Each row of a before or after table is a point. The points were changed in one or more steps. Then noise was added and the rows were shuffled. The steps act on how far a point lies along the listed directions, d1 being the first. Name the steps. A step turns or swaps two directions, mirrors them in a line or flattens them onto one, adds a multiple of one to another, or multiplies one. Angles are multiples of 10 degrees, from the lower direction toward the higher: turns from -170 to 170, lines from 10 to 170 but not 90. Use the fewest steps. Two steps may share a direction if one is a turn and the other turns, adds or multiplies; they go together, in the order done. Otherwise the lowest direction goes first.

Directions:
(1): [3 58]
(2): [-58 3]
Before (12 x 2):
[-32 9]
[-33 -39]
[-5 88]
[71 -38]
[-7 34]
[-24 24]
[-63 -23]
[-76 -22]
[-33 38]
[-43 71]
[-27 40]
[16 -48]
After (12 x 2):
[7 -26]
[-28 80]
[-3 2]
[-4 21]
[-13 26]
[-27 80]
[-11 42]
[13 -47]
[15 -55]
[-7 35]
[-4 -8]
[-11 45]
Steps: flatten d1 and d2 onto the line at 20 degrees

Directions:
(1): [-13 -29 -8 53 27 -18 34 81]
(2): [6 17 57 5 39 -30 -78 23]
(3): [95 -29 -8 17 -21 35 -22 17]
(4): [15 38 38 -22 56 64 42 12]
Before:
[9 7 -12 10 -2 49 79 -9]
[-35 -25 3 26 2 -62 -21 19]
[-28 -9 -36 0 7 12 95 30]
[6 -10 -3 4 5 7 -18 8]
[-37 6 -6 -29 -34 1 10 -40]
[-56 26 -16 -9 -13 -8 28 -15]
[-19 29 -3 -36 -22 5 11 -31]
[-22 -10 12 6 10 -19 -18 8]
[33 14 10 27 26 28 -3 33]
[24 29 3 -4 28 48 27 45]
[-18 -3 -23 -16 -30 -9 8 -52]
After (11 x 8):
[-22 -16 -16 -9 -26 -14 -11 -31]
[-70 0 -24 28 -35 -85 -37 8]
[18 24 65 23 58 14 -15 31]
[6 -3 -1 -8 6 28 -1 -5]
[-54 -33 -10 28 -24 -58 -7 31]
[-16 19 48 -14 29 -51 -67 12]
[-31 -33 -20 43 -8 -52 -8 24]
[36 54 31 -29 41 66 11 19]
[-30 -22 -28 -11 -57 -65 -38 -61]
[-38 -11 -16 20 -17 -41 9 41]
[50 47 20 -16 32 80 17 -9]
Steps: turn d1 and d2 by 150 degrees; add 1.5 times d3 to d4

Directions:
(1): [42 -59 -27 37 -37 17 22 69 47 -27 27 -48]
(2): [-18 -16 14 65 36 36 -68 24 -67 20 49 -15]
(3): [-66 55 -44 47 -20 9 8 30 12 35 -63 -43]
(4): [12 -31 -13 30 17 90 62 -69 -15 2 -25 -4]
Before:
[-10 11 2 -12 0 -20 10 15 10 -5 -2 -1]
[-10 5 6 10 4 -8 -8 -2 -6 4 -9 0]
[7 -12 -2 33 8 40 4 -30 -15 9 -11 -6]
[-1 9 -8 22 4 25 16 -18 -1 -3 -13 -9]
[0 -11 -11 14 2 21 13 -7 -5 1 -4 -7]
[24 -25 11 -14 -10 -1 11 -5 5 -17 19 3]
[8 -2 11 -22 14 1 4 -26 -7 -2 13 23]
[12 2 -5 -13 -12 -2 15 6 8 -6 -8 2]
[-16 1 -1 3 -1 14 9 -28 -5 8 -16 -3]
[-9 15 -5 -22 -6 -15 16 -10 17 2 -23 8]
[11 -31 -2 20 1 29 10 -10 -12 -6 10 -8]
[2 -9 -8 9 -2 11 11 4 10 7 -7 -12]
After (12 x 12):
[16 -34 -6 49 19 95 40 -74 -25 8 -23 -6]
[-13 15 -13 -9 -13 -13 14 9 23 4 -24 -5]
[8 -26 -12 22 10 51 31 -31 -12 -1 -6 -6]
[19 -42 1 19 14 63 35 -53 -23 -7 1 2]
[-13 -11 -10 22 1 45 28 -40 -7 8 -24 -12]
[13 1 -6 -12 -13 -2 16 7 9 -6 -8 1]
[11 -22 -6 12 3 27 18 -8 5 3 -2 -10]
[-10 4 5 12 2 -11 -11 5 -4 3 -7 -3]
[-7 14 1 -18 11 7 15 -36 -5 6 -10 19]
[8 -12 -12 38 10 64 38 -41 -7 -5 -16 -14]
[-12 15 3 -14 -6 -39 -5 37 15 -5 5 -4]
[18 -13 13 -24 -6 -3 16 -24 1 -14 8 14]
Steps: turn d2 and d3 by -20 degrees; turn d1 and d3 by -40 degrees; multiply d4 by 2.5

Directions:
(1): [-40 -54 45 3 64 33 -42 25 49 -45 -64 -10 -18 8 -7 -22 -45 37 -13 -8]
(2): [-42 -7 34 27 -49 -37 -20 -45 -37 10 12 4 8 -17 -41 -41 -25 28 -95 41]
(3): [7 -48 -4 -5 40 -78 1 -26 5 31 -44 -29 -5 35 34 3 13 -52 9 87]
(4): [-49 19 -83 31 32 -36 -15 22 -55 38 -26 12 -70 -19 19 -25 -19 22 8 -36]
(5): [36 15 -60 48 27 31 39 -86 44 -8 -18 29 28 29 20 -48 -2 42 -13 6]
(6): [15 -26 -6 28 75 6 28 1 -58 -34 37 -42 6 29 -1 59 32 6 -74 -30]
Before:
[-48 3 1 -45 -22 34 -42 36 13 18 -37 9 -29 -39 -9 -24 -33 22 35 -25]
[14 24 -47 -5 -30 -15 15 -3 -52 24 43 13 6 5 14 34 44 -10 10 -28]
[-25 25 23 -34 -64 -35 -33 12 13 16 -20 4 -1 -27 -3 -3 -5 -31 33 48]
[-46 2 30 10 30 34 -31 77 -20 -15 -2 -9 -31 3 -24 17 -17 32 -11 -49]
[-26 7 -12 -8 2 -37 5 -6 -33 17 28 -13 -4 -20 16 11 13 -15 -23 -1]
[-17 14 -10 25 48 44 -14 15 3 -33 20 3 5 -3 8 -10 -14 66 -29 -46]
[58 8 8 15 -4 76 22 -77 79 -57 -4 18 80 35 -8 -43 7 45 -10 25]
[-8 0 -19 10 53 23 10 15 19 4 4 13 -13 2 20 1 -10 25 29 -17]
[-7 -24 22 7 28 52 -22 74 -6 -15 -20 -21 -36 0 -5 24 -3 23 2 -46]
[-20 -30 2 3 57 -8 -23 26 -18 15 -22 -33 -52 -1 13 19 -2 -18 6 -13]
[-17 26 -33 -2 -17 1 -14 47 -41 15 50 5 -11 -19 3 29 17 17 -10 -51]
[32 -19 17 -15 30 0 -21 49 -15 -14 -5 -29 -7 9 4 29 11 -20 15 -4]
[-25 -11 6 -24 25 32 -35 48 7 -37 -22 -1 -10 -3 1 -1 -20 14 30 -52]
After:
[-32 37 -47 26 -30 -31 -14 -51 6 22 -40 25 -11 -14 8 -55 -22 22 -8 38]
[-8 54 -82 -14 -26 34 11 8 -41 41 18 19 -25 -36 7 -3 8 23 28 -63]
[28 72 -29 25 -29 52 41 15 -38 3 75 16 21 10 -16 32 36 23 -7 -63]
[14 5 -41 23 37 43 5 -3 16 -22 23 7 18 17 15 11 13 48 -28 -47]
[21 9 -21 -25 59 33 26 69 9 5 30 -3 -15 4 36 63 26 -18 84 -48]
[-31 -12 92 -72 -66 0 -70 75 20 -13 -14 -13 4 -30 -32 -3 -14 -26 51 32]
[-28 -17 3 18 24 -19 7 -54 -1 -9 4 -10 18 -1 8 -21 -5 20 -69 22]
[76 45 -44 1 -14 79 45 48 -10 6 47 1 4 9 18 58 55 -5 56 -74]
[6 -45 -16 5 73 30 -8 -12 37 -34 -43 -1 7 42 29 7 8 26 9 -19]
[45 55 -65 -31 -4 49 26 45 -17 -13 43 14 11 -1 27 42 39 -18 87 -92]
[50 13 -39 6 37 21 34 -7 -16 16 30 -23 -11 15 27 47 43 -32 28 -32]
[-2 33 24 -13 -11 28 -10 50 -33 -19 75 -11 18 -20 -7 39 17 20 -17 -45]
[93 20 -39 -14 30 39 26 22 27 -12 5 -4 19 27 35 31 39 -24 76 -26]
Steps: turn d1 and d5 by -150 degrees; add 0.5 times d1 to d3; multiply d2 by 3; turn d4 and d6 by 50 degrees
